Each row is a point. Each table stands for the endless flat space through its points: a line for two points, a plane for three, and so on. Write the one point that lies in both, or say that there is none.

First (2 x 3):
0: -11  13 -15
1: -13  15 -12
Second (2 x 3):
0: -14  25   0
1: -26  19 -12
They share: no point

First (2 x 4):
0: -1  6  3 27
1: 23 -6 -1 11
Second (3 x 4):
0:   3  18 -20  19
1:  25   3  -1  30
2:  -3  -3   2  -7
They share: no point

First (2 x 8):
0:   8  29  -5 -23  -8  -1 -18   3
1:   4  33  -1 -26  -3  -2 -19   4
Second (3 x 8):
0:  25  24 -24  -5 -30 -12 -23 -18
1:  22  30 -19  -8 -33  -8 -25 -17
2:   6  27   1 -29 -14  15 -14  15
They share:  16  21 -13 -17 -18   1 -16   1

First (3 x 9):
0:   6 -11  -4  -5 -22  13  11   6  16
1:   2 -21  -2 -13 -12  23  21   4  20
2:  10  -4 -11  -1 -35   0   2   2  17
Second (2 x 9):
0:   4  -3   9   2 -21  25   5  19  11
1:  10  -9   0   5  -6   7  17  16  -4
They share:   6  -5   6   3 -16  19   9  18   6

First (3 x 11):
0: -12 -22   3  -9 -17   6   8   1   6 -10 -12
1:  14 -16  20   4  -8  25  13   9   7  -7 -12
2:  13 -22  23   1  -2  36  18  16  11 -10 -12
Second (3 x 11):
0: -20 -39  -4  13   1  -6 -11  11 -16  -2  -2
1:   7 -21   7   3 -13   5   9   1   6  -2   0
2:  11 -23   5   1 -13   3  13  -1   9   5  13
They share: no point

First (2 x 12):
0:  21  -7  12   6 -10  -4  -7 -10  -7   6   2   6
1:  20  -2  12   9  -9  -7  -7 -12 -12   1   6   3
Second (3 x 12):
0:  11   9 -10   4 -16 -20   5 -18 -19 -14   6 -16
1:  15   1  10  12 -20   4  -7 -34  -3  10  30  -8
2:  29  -2  35  20   6  -7 -19   0 -22  -1   4  20
They share:  19   3  12  12  -8 -10  -7 -14 -17  -4  10   0

First (2 x 18):
0:  26   1 -35 -12 -29  22  -8 -18  18  15 -19 -14  12  -3  -8 -32   2 -27
1:   2   9 -15  -8 -13   2 -20 -18   6  19 -19 -18  20 -11   4 -16   6 -19
Second (2 x 18):
0:  14  11 -28 -15 -21   5 -15 -24   7  20 -13 -23  24  -7  13 -16  17 -13
1:  11   9 -24 -12 -19   6 -16 -21   8  19 -16 -20  21  -8   7 -18  11 -17
They share:   8   7 -20  -9 -17   7 -17 -18   9  18 -19 -17  18  -9   1 -20   5 -21

First (2 x 20):
0:   6  -6 -20 -13  17  -2   0 -16  -5  -6  15  18  19  -1  17  16   7  -3  -7   1
1:  14  10 -20  11   9 -18  -4 -16  15 -10   7  18   7  11  17  24  19 -23  -3  -7
Second (3 x 20):
0:   5  -2  -5 -13  30  -9  -7  -4  15  -4  -2  30  13  -7   5   9  16   7 -21  -1
1:  13 -14 -24   0  17  -4   9 -12  -7  -9  11  28  24  11  16  27  18 -12 -14  17
2:   8   2 -27  -6   6  -5  -1 -24  -6  -8  22   8  15   4  24  20   4 -15   5  -7
They share:   8  -2 -20  -7  15  -6  -1 -16   0  -7  13  18  16   2  17  18  10  -8  -6  -1

First (4 x 24):
0:  -6  12 -24 -10 -33 -27 -20  15 -51 -30  -7  14 -24  13 -14   9  15 -33   5  18 -36   4  17  32
1:  17  19 -25  -5   4   2  12  -2   6   6  21  31 -13   6   0  15  17   1  36   6   4   9  -4  21
2:  12  12  -2  16 -26 -14 -15   7 -31 -28  17   4 -18 -10  -1  30   8 -32   1  10 -34  23  12  12
3:  31   5   5  29 -15  -7 -11   6 -10 -22  37  11  -5 -21  -3  42  12 -18   6  -2 -20  36   9  -1
Second (4 x 24):
0:  23  17 -31  -7  -1 -19   2   8   1 -10  35  10 -11  20   2  -2  16 -14  27  13 -23   1  23  48
1:  -1  17  -4   8 -31  -1 -13  -1 -41 -22  -4  25 -20 -16 -13  43  10 -26   6  10 -17  25 -16  -9
2:   2  15 -13   9 -12  -4 -13  -2 -23 -13   8  20 -12  -9  -7  27  22 -17  15  21 -17  12   1  10
3:  -7   5  -7   5 -19  -1  -4   8 -35  -4 -19  34 -29 -10  -4  28  16  -8  15   1   1  19  -1   0
They share:  10  15 -18   0 -14 -10  -4   5 -19 -13  13  19 -17   3  -4  18  14 -17  18  10 -17  12   6  21

First (2 x 24):
0:  -7   9  -1   3   9   8  17 -12   6  -6   2  24   9   5 -19  -7  23  -8 -10  11   3 -13  10 -14
1:  -6  12  -5   8  13   8  15  -7   5  -4  -2  27  14   0 -18  -4  25  -4 -14  10   5 -16   8 -14
Second (4 x 24):
0:  -1 -14 -18   2  18  -6  21 -34  -9  -1   5   7  10   6 -17   4  19 -30   3  12 -19 -23 -18 -35
1:  -3  26  10 -25  -1  10  32   5   8 -16  10  19  -7  11 -21 -23  15 -13   8  27  -2   6  35  -9
2: -11  -9  -6   0  11   3  17 -25   0  -6   3  18   7  12 -23  -5  20 -16  -9   5  -4 -20  -9 -20
3: -21  -1   6 -23  28   3  -8 -22  21 -17 -20  14 -14  21 -11   4  48 -11   0  16  17 -35   0  -2
They share: no point
